Each wall is flat, endless, passes through zero and stands at right angles to its row. A trip goes straight from one point to another. Which walls does it cross, in order?

Walls:
(1): [-0.15  1.07]
(2): [-2.78  0.60]
(3): [ 1.98 -4.17]
(4): [3.36 1.35]
Trips:
[-1.21  1.03] to [-0.47 -0.88] -> 1, 3
[-0.81  1.33] to [-0.80 -2.67] -> 1, 3
[ 1.05 -0.81] to [ 2.45 -0.25] -> none
[1.55 2.76] to [-1.41 -1.19] -> 2, 4, 1, 3
[0.80 3.42] to [ 0.54 -1.74] -> 3, 1, 4
[-2.02 -1.27] to [1.17 0.94] -> 3, 1, 4, 2
[-0.84 -1.11] to [-1.29 -1.08] -> none
[ 2.34 -0.50] to [-0.39  2.04] -> 1, 3, 2
[-1.96 -0.50] to [1.06 2.69] -> 1, 4, 2

Walls:
(1): [ 0.56  0.66  0.74 -0.73  2.31 -0.73 -3.10 -0.05  3.78]
(2): [ 0.34  3.67 -0.39 -1.05  2.09 -1.80  3.58 -0.79 -1.19]
Trips:
[ 1.83 -1.04  2.99  0.41 -0.61 -3.41  0.09  0.19  1.49] to [-1.64 -3.30  1.34  1.92  1.84 -3.53 -1.67  1.53 -1.25] -> none
[ 1.20  1.01  2.07 -1.20  0.97  0.59  1.09 -0.80 -0.80] to [-0.68  1.11  1.29 -1.34  0.13  1.86  0.36  2.03 -0.90] -> none
[-1.42  1.62  0.31 -0.97  1.52 -2.79 -0.44 -0.16 -0.68] to [ 1.56 -2.84 -1.13 -0.35 -2.42 -0.40 -2.47 -0.61 -0.43] -> 2, 1
[-0.64 -0.03  3.01  1.12  0.29  0.04  1.78  3.40 -0.14] to [ 0.35  1.04  0.24  0.71 -0.89  0.12  2.21 -0.12  0.54] -> none
[-0.26  0.94  0.51 -0.65  0.07 -1.68 -1.50 -2.18 -0.61] to [-0.07 -1.92 -3.35  2.70  1.56 -3.81  0.28 -1.84 -1.47] -> 1
[-1.43 -1.42 -0.92  0.28  0.42 -1.37  0.14 -4.06 -0.66] to [ 1.80  2.52  0.59 -1.37  0.01 -1.69  2.74 -0.76  0.16] -> none

Walls:
(1): [ 2.10  1.57  0.51 -3.12  1.29 -0.44  1.35 -0.82  0.40  0.24  2.08 -3.70
  0.89 -0.02  1.60 -0.18  1.00 -3.03  0.67  3.09 -1.69  2.12  1.06 -2.49]
(2): [ 0.75 -0.88 -1.87  0.63 -3.57 -2.21  0.07 -1.54 -3.69  0.83  0.91  3.20
  2.22  1.02 -0.34  0.63 -2.79  0.68  1.77  1.84  0.58 -1.60 -2.59  1.72]
(3): [ 0.22 -0.47  1.41  0.85  0.33 -0.30  1.26  0.70 -0.15  1.62  0.78  0.77
  0.29  1.12  1.13 -0.93  0.81 -0.58 -0.59 -0.08  0.33  0.75 -2.26 -1.52]
(4): [ 1.78 -2.59 -1.17  2.87  0.94  2.17 -1.68 -0.52 -1.89  0.57  0.18  0.21
  0.73 -1.58 -0.96 -0.15  2.44  1.77 -1.26 -0.01  0.23  0.00  1.20  4.74]
(5): [ 0.77 -0.77 -0.69 -1.38  0.77 -0.02  1.28 -0.98 -1.59  3.47  0.16 -0.27
  1.17 -0.58 -0.74  0.45  2.03  0.27  0.30 -0.03 -0.29  1.13 -1.90  2.49]
(6): [ 1.14 -0.07  2.12 -0.99 -2.19 -4.01 -1.52 -0.88  0.46  0.90  0.98 -0.41
  0.40  2.02 -1.64 -0.52 -0.71  4.35 -3.56 -0.81  0.90  1.32 -2.05 -0.69]
Trips:
[ 1.10  1.53  1.09 -0.88  0.79 -0.62 -2.26 -2.89  0.62 -0.44 -0.51  2.18
  1.40 -0.83 -1.21 -0.87  2.68 -0.88 -2.48 -1.34  1.57  0.25  1.78  1.48] to [ 0.09  2.88 -1.17  0.47 -0.94  0.51  1.74  0.21  0.09  2.14 -1.62 -3.32
  2.69 -0.73  0.89  1.91 -3.02  1.32 -1.02 -2.66  0.33 -0.47 -2.16 -1.04] -> 4, 2, 3
[-2.02 -1.81  1.78 -0.24  3.37  0.65  1.85  3.11 -1.64 -0.18  0.95  0.85
  0.79  0.99  0.40 -1.17  1.22  0.51 -0.50  1.25  3.05 -1.55 -1.54  2.51] to [ 1.77 -0.09  1.39 -0.95 -1.95  0.59 -1.11 -0.45  2.12 -0.62  0.40  0.31
 -0.20  2.24 -2.30 -0.47 -0.87 -1.19 -0.46 -0.97  0.27  0.49  0.03  2.24] -> 6, 3, 5
[-1.00 -0.38  2.89 -0.17  0.61  3.48  2.41 -2.86  1.36  0.68 -0.30 -1.08
 -0.93  4.02  3.33 -0.09 -0.62 -1.13  1.61  1.52 -0.19 -1.51 -0.40 -0.14] to [-0.07 -3.31  0.73  1.87  1.05  0.26  2.73 -0.51  0.21  2.04  2.55  3.51
  0.36 -0.83  0.86  0.92 -0.50 -0.02  3.18 -0.87 -2.55  1.20  1.46  0.92] -> 5, 2, 4, 1
[-1.48 -1.71 -0.31  0.30  1.71 -1.12  2.75 -1.19  2.44 -3.23  4.29  1.62
 -0.28  0.49  0.54  2.68  2.02 -1.59  0.01  3.18 -1.24  0.14 -0.51  0.40] to [ 1.32 -0.89 -1.31 -0.33  0.68 -2.33  1.27 -1.44 -1.21  0.06  1.24 -0.71
  2.20  2.22  2.70  1.11 -1.46 -3.33  0.20 -0.17 -3.71  0.02  2.23  0.79] -> 2, 5, 3
[ 3.94 -1.61  0.07  3.62 -2.16 -1.50 -3.23  0.58  2.38 -0.53 -2.06 -0.88
  0.37 -0.55  1.59 -2.56  1.49  0.62 -0.91  2.45 -0.45  3.02  1.07 -1.22] to [ 3.83 -1.00 -1.33  0.19 -1.03  2.27  2.77 -0.47  1.19 -0.93 -1.19  0.24
  0.84  0.00  0.04  1.23  1.92 -1.43 -2.88 -0.84  3.10  0.54  0.76 -1.01] -> 6, 5
[-2.21 -2.42 -0.76 -1.17 -0.52  1.74 -1.86 -3.86  0.58  1.21  1.06  2.73
 -0.08  1.61  2.85 -0.25  2.89 -0.41  0.12 -1.79  2.82 -2.33  0.45  1.37] to [-1.71  1.54  0.88 -1.14 -2.34  2.69 -0.24 -0.26  1.85  0.73 -2.13  3.47
 -0.66 -0.17 -1.17 -3.16 -3.87  1.86 -4.24 -0.09 -1.06  2.61 -0.22 -1.39] -> 6, 5, 4, 2
[-1.58  1.81 -2.69 -1.46 -1.86  1.87  2.16 -1.32  0.79 -0.71  3.42 -1.74
  0.62 -0.64  0.68  1.04  0.52  3.04 -0.45 -0.02  0.96 -3.50 -2.50 -1.98] to [-3.12 -0.19 -0.19 -4.03 -0.06 -0.26  1.94 -2.40  1.26  3.05  2.14 -0.22
 -0.59  2.79  1.04  2.25  1.20 -1.12 -3.21  0.48 -2.35  0.47  0.14  1.27] -> 5, 3, 2
